Each row of a before or after table is a point. One or more steps were done to the points. Then noise was added and the rows were shuffled. The steps act on columns, c1 being the first. Write out the steps. A step turns or swaps two columns, mirrors them in a line or flattens them onto one, adds a multiple of one to another, or multiplies or shifts one. Angles are multiples of 10 degrees, from the lower column toward the higher: turns from -170 to 170, lines from 10 to 170 but not 90. Use the fewest steps. Two steps may share a column if one is a turn and the other turns, adds or multiplies; they go together, in the order done. Otherwise the lowest column goes first.

Before (8 x 3):
.19,-.20,-.31
-.16,.02,-.02
.14,-.24,.19
-.07,-.15,.35
.33,.21,.29
.78,.04,-.27
.65,-.29,.08
.26,.00,.28
After, 8 rows:
-.14,-.10,.56
-.27,.10,.38
-.28,.70,.26
-.24,.19,-.09
-.03,.28,.46
.02,-.14,.21
.02,.83,.00
.25,.35,.51
Steps: swap c1 and c2; shift c3 by .20

Before (8 x 8):
-.30,-.05,.00,-.22,.04,-.55,.06,-.53
-.13,.07,-.45,-.22,.23,.00,.06,.09
-.20,.32,.12,-.14,.08,.33,-.49,-.04
.41,.00,.13,.53,-.32,.06,-.53,.33
-.02,.66,-.22,-.22,-.03,.18,.01,.22
.18,-.02,.09,-.15,.00,-.03,-.43,-.48
.07,.55,-.29,.36,-.16,.26,-.11,-.09
.29,.46,-.07,.63,.21,-.34,.29,-.41
After, 8 rows:
-.02,-.41,.10,-.19,.18,.20,-.58,.24
-.19,-.57,-.02,-.15,-.16,.34,-.03,-.04
.19,-.30,-.03,-.18,-.08,-.03,.27,-.48
.38,-.41,-.31,.52,.07,.07,.30,.32
.09,-.45,.06,.38,.35,.27,-.42,-.08
.25,-.06,.21,.64,-.07,-.34,-.44,-.41
-.30,.10,.01,-.19,-.01,-.55,.14,-.53
-.11,.01,.46,-.21,.20,-.01,-.09,.10
Steps: turn c2 and c7 by -130 degrees; add -0.3 times c6 to c7; turn c3 and c5 by -130 degrees

Before:
.88,.36,-.09,-.06,-.19,-.33,-.23,.46,-.18,-.19,.15
.35,.66,.09,.17,.22,.01,-.03,-.19,.23,-.16,-.25
-.23,-.03,-.14,.23,-.02,-.16,-.32,-.35,.30,-.08,-.03
-.11,.32,-.33,.01,-.09,.03,.23,-.09,-.69,-.42,.21
.13,.03,-.07,.76,.35,-.30,-.21,.16,.27,-.06,-.39
-.02,.31,.07,.03,.15,.62,.15,-.24,.04,.05,-.02
-.26,-.02,.21,-.30,-.05,-.13,.04,.39,.03,-.24,.10
-.15,.04,.23,.08,-.03,-.93,-.23,-.08,-.34,.19,.31
After:
.15,.27,.78,-.19,.31,-.34,-.20,.18,.34,-.05,.41
-.11,.30,.06,-.24,.02,-.84,-.23,-.08,-.32,.19,-.31
-.01,.16,-.02,-.08,.21,.63,.15,-.27,.03,.07,.03
.31,.70,.17,-.15,.19,-.13,-.01,-.21,.17,-.15,.23
-.28,-.02,-.38,-.10,-.02,.01,.00,.38,.00,-.27,-.09
-.23,.26,.22,.07,-.02,-.01,-.33,-.37,.33,-.07,.04
.89,.55,-.04,.09,-.23,-.77,-.21,.38,-.18,-.18,-.13
-.12,.09,.11,.31,-.06,.09,.18,-.13,-.73,-.36,-.22
Steps: add -0.5 times c1 to c6; add -1 times c7 to c2; turn c3 and c4 by -110 degrees; multiply c11 by -1

Before, 11 rows:
-.16,.20,-.06,.00,.06,-.10,-.01,-.31,.01,.01,-.09,-.16,-.07,.03,-.12,-.25,.12,-.17
-.13,.15,.34,.02,-.11,-.24,.01,-.07,-.01,.00,-.03,-.11,.14,-.10,-.39,-.30,.03,.00
-.16,.04,.12,.03,-.01,-.05,-.14,.06,-.10,.12,-.06,.02,-.05,-.03,-.12,-.02,.11,.08
-.15,-.11,.22,.05,.07,.11,-.06,.21,.11,-.18,.04,-.06,-.09,.06,-.08,.10,.00,.04
-.17,-.01,-.13,.01,-.03,.03,.21,.05,.11,-.25,-.18,-.10,-.22,-.07,-.17,-.07,.26,-.09
-.09,.07,-.05,-.04,.19,.07,.20,-.11,-.10,-.05,.14,.11,.02,-.04,.26,.08,.15,.19
-.10,-.17,.00,.10,-.16,-.08,-.16,.17,-.02,-.01,.02,-.07,-.13,.15,.25,-.24,-.01,.19
-.11,-.09,-.19,-.17,.00,-.12,.06,-.13,.08,-.10,.15,.14,.21,-.22,.31,-.23,-.05,.07
-.03,.05,.26,-.15,.15,-.14,.05,-.08,-.04,.18,.09,.06,.00,-.06,.01,-.18,-.07,-.02
-.12,.05,.16,-.16,-.23,-.10,-.09,.03,-.04,.02,-.09,-.06,-.12,.05,-.02,-.04,-.11,.07
-.18,-.09,.12,-.01,.10,-.10,.03,-.17,.08,-.04,-.02,.07,-.14,-.03,.13,-.08,.01,.12
After (11 x 18):
-.09,.04,-.02,-.09,.06,-.07,-.17,.50,-.01,-.01,.01,-.06,.36,.16,.23,-.23,-.02,.19
-.17,-.23,.04,-.11,-.13,.02,.21,.16,.18,-.25,-.16,-.10,.30,-.06,-.19,-.07,.25,-.09
-.03,-.14,.09,.11,.08,-.12,.05,-.25,-.23,.17,.10,.04,.50,-.06,.02,-.18,-.08,.00
-.17,-.25,-.04,-.12,-.05,-.03,-.14,.17,-.15,.12,-.05,.01,.44,-.04,-.10,-.03,.11,.07
-.09,-.11,-.03,.13,-.31,-.12,.07,-.40,.21,-.10,.14,.15,.72,-.23,.35,-.23,-.06,.05
-.14,-.42,-.03,-.15,.10,-.10,-.03,-.92,.05,.01,-.09,-.19,.42,.03,-.18,-.25,.12,-.17
-.15,-.32,.17,-.13,-.26,-.24,.02,-.21,-.31,.00,-.03,-.09,.65,-.10,-.42,-.28,.03,.01
-.16,-.09,.19,-.10,.15,.10,-.07,.63,-.14,-.18,.05,-.05,.40,.06,-.10,.10,.00,.03
-.07,-.20,-.11,-.04,.13,.06,.19,-.35,-.02,-.04,.13,.12,.51,-.04,.29,.08,.15,.21
-.18,-.16,.13,-.06,.05,-.09,.03,-.51,-.07,-.02,-.01,.06,.34,-.05,.15,-.08,.02,.11
-.12,-.28,.05,.08,-.15,-.10,-.10,.09,-.19,.01,-.08,-.06,.37,.06,-.04,-.04,-.11,.05
Steps: add -1.5 times c1 to c2; turn c2 and c4 by -160 degrees; turn c3 and c9 by -60 degrees; add 1.5 times c14 to c5; multiply c8 by 3; add 0.3 times c12 to c15; shift c13 by .50

Before (12 x 32):
-.32,-.08,-.27,.10,-.09,-.14,-.06,.07,.00,-.38,-.03,-.07,-.20,.03,.17,.08,.41,.19,.35,-.05,-.32,-.17,-.09,.28,-.05,.07,.12,-.24,-.05,.18,.03,-.11
.22,.21,.13,.07,-.06,-.17,-.01,.19,-.02,.19,.17,.14,.29,.22,-.19,-.16,.01,-.10,.36,-.03,.05,-.40,.04,-.05,.07,.15,.05,.22,-.11,-.16,.03,-.11
-.04,.01,-.35,.08,-.25,.19,-.36,.39,-.19,-.05,-.12,-.40,.04,.02,.22,-.29,.29,.17,.19,-.39,-.16,.18,-.29,.44,.19,.04,.21,-.40,.15,.13,.25,.00
-.10,-.11,.05,-.17,-.07,-.35,.05,-.11,-.10,-.12,.06,.03,-.05,.08,.07,.17,.11,-.12,.14,-.14,-.12,-.17,.10,-.09,-.03,.28,.06,-.09,.02,-.01,.05,-.06
.27,-.03,-.12,-.07,.04,-.07,.03,.03,.12,.16,.26,.19,-.07,.17,-.22,.07,.02,-.16,.11,.17,.08,-.06,.20,.02,-.02,.24,.02,.12,-.05,-.15,-.07,.08
.05,-.05,.05,-.07,-.07,-.11,.12,-.05,.01,-.23,.34,-.07,.01,.00,-.03,.19,-.04,.13,.15,.21,-.14,-.17,.10,.02,-.01,.09,-.03,-.08,.03,-.16,.11,-.14
-.15,-.09,.10,-.11,-.19,-.16,-.22,.00,.15,-.21,-.01,-.03,.08,.01,.10,.00,.22,-.06,.24,.07,-.19,.11,.05,-.05,-.18,.16,.06,-.23,-.05,-.13,-.17,-.13
-.35,-.05,-.11,.00,-.11,-.11,-.07,.13,.01,-.13,-.06,-.39,-.05,-.26,.22,-.02,.36,.09,.13,-.05,-.25,-.05,-.15,.27,-.03,.12,.27,-.16,-.01,.35,.05,-.27
.09,.08,.08,-.02,.29,.33,-.26,.29,-.26,.03,.00,-.16,.04,.05,-.15,-.31,.28,-.23,.06,-.29,-.07,-.30,-.08,.05,.34,-.15,-.14,.09,-.21,-.04,.19,-.01
.14,-.08,.03,-.02,.12,-.23,.24,-.11,.16,-.01,.13,.12,.17,-.04,-.07,.04,-.06,-.18,.32,.00,-.10,-.15,.17,.11,-.11,.07,-.02,-.13,-.01,-.15,-.06,.00
.19,.11,-.03,-.16,-.14,-.38,.16,-.04,-.08,-.08,.00,.10,.00,.04,-.04,.00,.07,-.02,.03,.15,-.02,-.28,.06,.16,-.13,-.04,.08,.07,-.08,-.19,-.09,-.01
-.02,-.11,.04,.00,-.16,-.11,.21,.10,.11,.16,.08,.17,-.04,.20,-.02,.12,-.18,-.06,.16,.11,.20,-.33,.22,.13,.01,-.03,.06,.02,-.18,-.24,.04,.02
After, 12 rows:
-.10,-.10,.05,-.17,-.07,-.33,.17,-.06,-.07,-.15,.15,-.01,-.08,.09,.04,.15,.14,-.15,.13,-.14,.14,-.24,.14,-.05,.16,.27,.04,.15,.01,-.01,.04,-.07
.10,.09,.10,-.01,.32,.33,.46,.30,-.25,-.01,-.08,-.19,.01,.05,-.18,-.33,.28,-.25,.06,-.31,-.14,-.39,-.08,.01,.52,-.14,-.15,.01,-.20,-.05,.17,.03
.23,.24,.13,.06,-.07,-.18,-.04,.16,-.01,.24,-.04,.14,.28,.23,-.19,-.16,.01,-.11,.38,.01,-.03,-.52,.05,-.06,.25,.17,.08,.55,-.10,-.14,.03,-.11
.06,-.05,.04,-.08,-.08,-.14,.07,-.01,.04,-.22,.40,-.06,.01,.01,-.01,.20,-.03,.13,.19,.19,.20,-.22,.09,.04,.24,.08,-.03,.90,.07,-.15,.12,-.13
.16,-.08,.00,-.01,.08,-.23,-.17,-.11,.18,-.02,.26,.15,.16,-.04,-.09,.00,-.05,-.18,.31,-.03,.23,-.19,.15,.12,.10,.06,.00,.30,.04,-.14,-.09,.03
.25,-.04,-.12,-.08,.05,-.09,-.18,.01,.12,.18,.20,.19,-.05,.15,-.24,.07,.02,-.18,.12,.15,-.06,-.07,.22,-.02,.19,.24,.03,.74,-.02,-.12,-.08,.09
-.29,-.05,-.26,.11,-.09,-.17,.60,.07,.01,-.39,.20,-.05,-.16,.02,.14,.10,.42,.21,.37,-.06,.16,-.21,-.12,.26,.17,.08,.13,-.15,-.05,.13,.04,-.10
.18,.14,-.03,-.16,-.16,-.40,-.15,-.03,-.07,-.09,-.13,.07,.02,.03,-.03,-.01,.05,-.01,.03,.15,.14,-.37,.03,.14,.07,-.01,.08,.06,-.06,-.22,-.12,.01
.00,.03,-.36,.09,-.28,.20,.69,.40,-.19,-.04,.26,-.37,.06,.00,.25,-.25,.29,.16,.22,-.36,-.16,.23,-.32,.43,.38,.06,.21,-.47,.14,.16,.24,-.01
-.36,-.05,-.13,-.04,-.09,-.10,.51,.17,.02,-.12,.07,-.41,-.07,-.27,.19,-.01,.35,.07,.11,-.04,.12,-.07,-.13,.29,.17,.13,.26,-.23,.03,.37,.02,-.22
-.13,-.08,.09,-.09,-.17,-.15,.58,.01,.15,-.23,.18,-.03,.10,.05,.04,-.01,.21,-.06,.28,.05,-.05,.14,.05,-.09,.03,.12,.08,-.08,-.06,-.15,-.15,-.13
-.03,-.11,.01,-.01,-.16,-.12,-.59,.13,.07,.15,.05,.18,-.05,.19,-.01,.11,-.17,-.08,.17,.13,.02,-.43,.20,.10,.21,-.03,.09,.25,-.17,-.24,-.02,.04
Steps: turn c7 and c21 by 130 degrees; multiply c7 by 2; multiply c11 by 3; turn c11 and c28 by 70 degrees; multiply c22 by 1.3; shift c25 by .20

Before (10 x 64):
.30,.11,-.42,-.08,.44,.16,.00,.11,-.11,-.04,.27,-.32,.28,-.13,.03,-.55,-.19,-.09,.08,-.36,.30,-.07,-.40,.14,.12,.14,.01,-.09,-.01,-.12,.06,-.32,.25,.26,-.19,-.14,.21,.34,-.60,.02,.01,-.07,.05,-.28,.38,.08,-.22,-.46,.12,-.01,-.20,-.32,.05,.12,-.20,.17,.22,.40,.27,.16,.47,-.31,.23,.11
.06,-.08,.27,-.30,.04,-.01,.31,-.20,-.22,-.04,.20,.06,.06,.01,.09,-.26,-.15,.01,.33,.38,-.45,.40,.27,.26,-.21,.28,.29,.27,.56,.49,.00,-.05,.01,-.42,-.14,-.01,-.24,-.37,-.06,-.36,.86,-.44,.18,.13,-.13,-.35,.35,.41,-.41,.50,.08,-.26,-.29,-.36,.02,-.07,-.15,.16,-.21,-.35,-.11,.43,-.42,.45
.25,.35,.09,.03,.48,-.08,.37,-.03,.07,.01,.21,-.10,.00,-.50,.04,-.21,.05,.14,-.37,-.07,-.02,.07,-.10,.16,-.08,-.19,-.16,.11,.07,-.36,-.18,-.31,.26,.04,-.22,-.04,.04,.14,-.02,-.07,-.49,-.22,.34,.07,.16,.03,-.33,-.29,.00,.09,.02,-.17,-.03,-.26,-.19,.02,.09,.30,.58,.13,.48,.10,.24,.19
.41,.01,.06,.10,.13,-.55,.14,.29,.09,.29,-.23,-.15,-.28,-.15,.07,.25,.07,.14,.38,.20,-.22,-.36,.35,-.15,.46,.28,.06,-.59,.43,-.23,.13,.94,.20,.35,-.02,.15,-.34,.11,.17,-.18,-.12,-.46,.08,-.23,-.32,-.09,.37,.38,-.07,.41,.44,.37,.49,.51,.22,-.07,-.04,-.56,-.25,-.05,-.11,-.17,.02,.30
-.07,.23,-.28,.14,.27,-.15,.33,-.10,-.09,-.15,.21,-.07,.19,-.29,.11,.08,.07,.06,-.10,-.44,.13,.16,.06,.29,-.02,-.22,-.36,.32,.00,.08,-.33,-.10,.14,.06,.06,-.20,.30,-.15,-.27,.00,-.24,-.27,.05,.09,.12,-.17,.20,-.35,-.10,-.05,-.05,-.16,.00,-.25,.04,.16,-.17,-.07,.17,.40,.56,.18,.10,.13
.15,.07,-.34,-.16,.12,-.19,.36,-.03,-.12,.17,.31,-.15,.06,-.41,-.04,-.12,-.17,.21,-.21,-.28,.04,.12,-.41,-.13,.30,-.08,-.16,.04,.06,-.25,-.15,-.37,-.06,-.18,-.03,.03,.19,.00,-.29,.05,-.14,.03,.19,-.04,.29,-.05,-.34,-.20,-.21,-.28,-.43,-.13,.02,-.36,.17,-.06,-.12,.18,.30,.14,.56,.51,.34,-.08
.31,-.41,.45,-.35,-.17,.06,-.02,.00,.09,-.13,-.46,.43,-.26,.21,-.10,-.27,-.22,-.07,.41,.43,-.56,.29,.35,-.08,-.27,.36,.62,.14,.63,.52,.37,-.10,.06,-.44,-.33,-.15,-.16,-.48,-.15,-.10,.44,-.03,.02,-.03,-.32,.01,.73,.36,-.11,.18,.12,.08,.17,-.41,-.29,.36,.18,-.14,-.14,.06,.04,.52,-.65,.14
.18,.04,-.13,.10,.02,.34,.26,-.30,.01,-.13,.41,-.13,.21,-.38,.20,-.05,.04,.06,-.05,-.26,.13,-.17,-.18,-.02,.10,-.04,-.07,.38,.08,-.03,.08,-.45,.25,.39,-.12,-.09,.14,.01,-.06,.03,.02,-.33,.27,-.31,.41,-.16,-.29,-.51,.16,.07,-.26,-.08,.06,.01,-.02,-.11,-.28,.31,.18,.25,.23,.18,.19,.03
-.17,.21,-.27,-.10,.17,.08,.30,.14,.13,.00,.29,-.44,.04,-.24,.05,-.15,-.33,.41,.04,-.07,.46,-.08,-.58,.30,.20,-.06,-.11,-.08,-.21,-.11,-.07,-.60,.06,.27,-.19,.17,.33,.15,.28,.09,.09,-.46,.04,-.30,.01,-.03,.11,-.49,-.27,-.28,-.22,.02,.01,-.41,.04,-.14,.17,.40,.56,.07,.28,.21,.23,.33
.13,-.43,-.09,.24,.12,-.41,.16,.31,-.14,.18,-.25,.30,-.50,-.32,-.40,.23,.34,.10,.72,.12,.00,-.22,.11,.20,.05,-.13,.12,-.73,.61,.22,.17,.48,-.30,.04,.07,.43,.14,-.01,.18,-.08,.47,-.34,.17,-.51,-.03,-.55,-.10,.57,.18,.50,.34,.03,.29,.14,.18,-.05,-.33,-.31,-.24,-.33,-.53,-.22,-.38,.44
After (10 x 64):
.24,.36,.07,.04,.43,-.13,.41,-.02,.04,-.01,.23,-.07,-.03,-.51,.01,-.24,.05,.15,-.42,-.08,-.06,.09,-.05,.15,-.05,-.22,-.13,.12,.08,.10,.30,-.32,.28,.08,-.20,-.07,.03,.11,.00,-.07,-.48,.12,.34,.06,.15,.00,-.31,.43,.01,.06,.03,-.13,.02,-.22,-.15,.03,.11,.28,.61,-.17,.44,.09,.26,.21
.38,.01,.06,.08,.12,.39,.13,.28,.03,.30,-.22,-.12,-.30,-.14,.04,.21,.08,.15,.37,.22,-.27,-.08,.40,-.17,.52,.26,.10,-.54,.45,-.62,.11,.89,.18,.35,-.03,.16,-.38,.16,.17,-.19,-.09,.50,.09,-.22,-.27,-.08,.39,.06,-.06,.45,.40,.41,.45,.52,.24,-.01,-.08,-.58,-.23,-.42,-.13,-.19,.01,.31
-.08,.23,-.29,.14,.24,-.28,.32,-.08,-.09,-.15,.22,-.09,.23,-.32,-.05,.07,.05,.13,-.09,-.45,.13,.17,.07,.27,.02,-.26,-.34,.34,-.02,.34,.44,-.06,.13,.09,.10,-.21,.31,-.16,-.25,.00,-.27,.02,.06,.11,.12,-.16,.24,.05,-.09,-.03,-.11,-.15,-.03,-.24,.03,.18,-.24,-.05,.19,-.33,.55,.18,.12,.13
.14,-.45,-.09,.26,.15,.51,.16,.32,-.17,.14,-.30,.27,-.52,-.24,-.25,.27,.34,.10,.71,.14,.02,-.16,.10,.23,.06,-.13,.13,-.77,.63,-.43,-.02,.47,-.30,.06,.05,.43,.15,-.01,.13,-.07,.52,.33,.13,-.52,-.03,-.54,-.04,-.41,.18,.49,.36,.06,.27,.11,.15,-.28,-.34,-.27,-.22,-.19,-.60,-.19,-.38,.41
.28,-.39,.47,-.36,-.15,-.09,-.05,-.03,.05,-.17,-.48,.43,-.25,.21,-.31,-.29,-.23,-.08,.43,.42,-.55,-.35,.32,-.02,-.28,.35,.64,.15,.63,.12,-.28,-.08,.07,-.47,-.35,-.16,-.13,-.43,-.22,-.10,.41,.17,.03,-.03,-.31,.03,.73,-.60,-.08,.22,.10,.08,.15,-.41,-.31,.19,.17,-.14,-.14,.02,.10,.49,-.60,.15
.34,.11,-.45,-.05,.44,-.22,.03,.13,-.12,.00,.27,-.35,.29,-.14,-.07,-.54,-.18,-.09,.08,-.42,.26,.30,-.40,.16,.08,.17,.04,-.08,.00,.22,-.08,-.30,.27,.24,-.18,-.15,.21,.39,-.56,-.02,-.04,.11,.10,-.31,.40,.06,-.21,.22,.13,-.04,-.19,-.35,.07,.07,-.18,.21,.11,.39,.28,.04,.51,-.31,.25,.12
.18,.07,-.14,.10,.04,-.44,.29,-.32,-.03,-.12,.48,-.19,.21,-.38,.22,-.05,.03,.07,-.04,-.31,.12,.48,-.17,-.02,.12,-.02,-.05,.42,.04,.19,.11,-.44,.24,.37,-.10,-.08,.15,.05,-.14,-.02,-.04,.31,.30,-.29,.36,-.19,-.30,.22,.16,.06,-.25,-.04,.04,.03,-.04,.09,-.25,.34,.15,.18,.23,.19,.15,.06
-.17,.19,-.28,-.08,.20,-.12,.28,.12,.10,.03,.28,-.45,.05,-.29,.16,-.17,-.38,.43,.00,-.07,.48,.36,-.54,.27,.22,-.04,-.11,-.10,-.27,.23,.31,-.56,.11,.21,-.20,.16,.34,.16,.22,.12,.16,.36,.06,-.29,.02,-.05,.06,.26,-.24,-.33,-.21,.05,.01,-.35,-.01,-.13,.22,.33,.53,.04,.33,.20,.30,.33
.04,-.14,.28,-.31,.05,.33,.35,-.18,-.22,-.03,.18,.10,.13,.00,.17,-.29,-.21,.00,.30,.39,-.47,-.44,.26,.29,-.21,.31,.28,.24,.53,.21,.27,-.05,.05,-.43,-.20,.00,-.27,-.39,-.07,-.38,.85,.38,.19,.12,-.10,-.31,.29,-.65,-.40,.50,.12,-.22,-.29,-.39,.01,.02,-.18,.16,-.19,.13,-.08,.41,-.41,.47
.14,.09,-.37,-.15,.10,-.01,.37,-.06,-.06,.14,.31,-.16,.02,-.42,.06,-.12,-.13,.27,-.20,-.23,.01,-.03,-.42,-.11,.25,-.09,-.12,.02,.06,.17,.05,-.37,-.06,-.26,-.07,.07,.24,-.01,-.32,.06,-.16,-.11,.16,-.06,.32,-.04,-.35,.23,-.27,-.30,-.41,-.12,.04,-.33,.22,-.08,-.11,.20,.30,-.27,.54,.49,.34,-.07
Steps: turn c6 and c60 by 120 degrees; turn c15 and c56 by 40 degrees; turn c30 and c48 by -110 degrees; turn c22 and c30 by 130 degrees; turn c31 and c42 by 150 degrees
